Each row of a before or after table is a point. The points were changed in one or more steps. Then noise was added and the rows were shuffled. The steps act on columns, c1 being the first. Name the steps. A step turns or swaps two columns, mirrors them in a line or flattens them onto one, adds a multiple of one to another, or multiplies or shifts one. Angles are multiples of 10 degrees, from the lower column toward the higher: turns from -170 to 170, lines from 10 to 170 but not 90. Use the fewest steps. Two steps may share a column if one is a turn and the other turns, adds or multiplies; they go together, in the order done. Otherwise the lowest column goes first.
(in the rows, 128 means zero)

Before:
[[110 119 151]
 [106 151 130]
 [ 80 125  28]
 [ 81 127 127]
 [177 167 148]
 [225 116 110]
 [105 176 145]
 [ 83 133 133]
 [117 165 129]
 [119  33 150]]
After (10 x 3):
[[148 165 177]
 [ 25 123  85]
 [104 109 224]
 [141 173 109]
 [141  27 114]
 [133 170 111]
 [135 151 107]
 [156 123 110]
 [127 128  72]
 [136 132  81]]
Steps: swap c1 and c3

Before (8 x 4):
[[ 84  95 124 151]
 [120 133  92 129]
 [102 249 119 121]
 [145  98 124 129]
 [122  94 138 120]
 [ 98 107 132 117]
 [100 171 129 159]
 [106  97 111 119]]
After (8 x 4):
[[134 251  99 125]
 [129  98 141 136]
 [143  96 101 131]
 [130  92 125 114]
 [149 131 110 148]
 [104  94  81 135]
 [ 99 173 103 142]
 [125 106 107 108]]
Steps: turn c1 and c3 by 70 degrees; turn c1 and c4 by 50 degrees

Before (10 x 8):
[[197  21  77 139  81 178  49 118]
 [161  66  54 130  95 111  95 161]
 [112 115 182 171 195  92 157 183]
 [ 89 132 113 148 158 128 131 132]
 [145 166 117 185 199  86 120 151]
 [175 116 114 138  70 117  79 136]
 [155 114  74 177 122 105 163 110]
 [126 125 137 185 162 124 178 148]
 [190  92  82  99 118 107 111  96]
 [137  91  62 179 107  49 126  50]]
After:
[[ 92  94  89 171  53  41  99 196]
 [116 167  89 171 149  75  88 105]
 [ 96 116  84 193  73 102 134 135]
 [168 132 109 143 107 126 118 138]
 [ 84 116 127 113  18 104  82 105]
 [164 113 189 180 146  92 139  85]
 [112  62  98 115  45 102 102  86]
 [133 124 137 204 111 132 144 111]
 [ 59  23 149 100  33 154  50 115]
 [ 59  87 106 102  67 107 126 132]]
Steps: turn c1 and c8 by -160 degrees; add -0.7 times c2 to c3; turn c4 and c7 by -30 degrees; add 0.3 times c7 to c6; shift c5 by -50
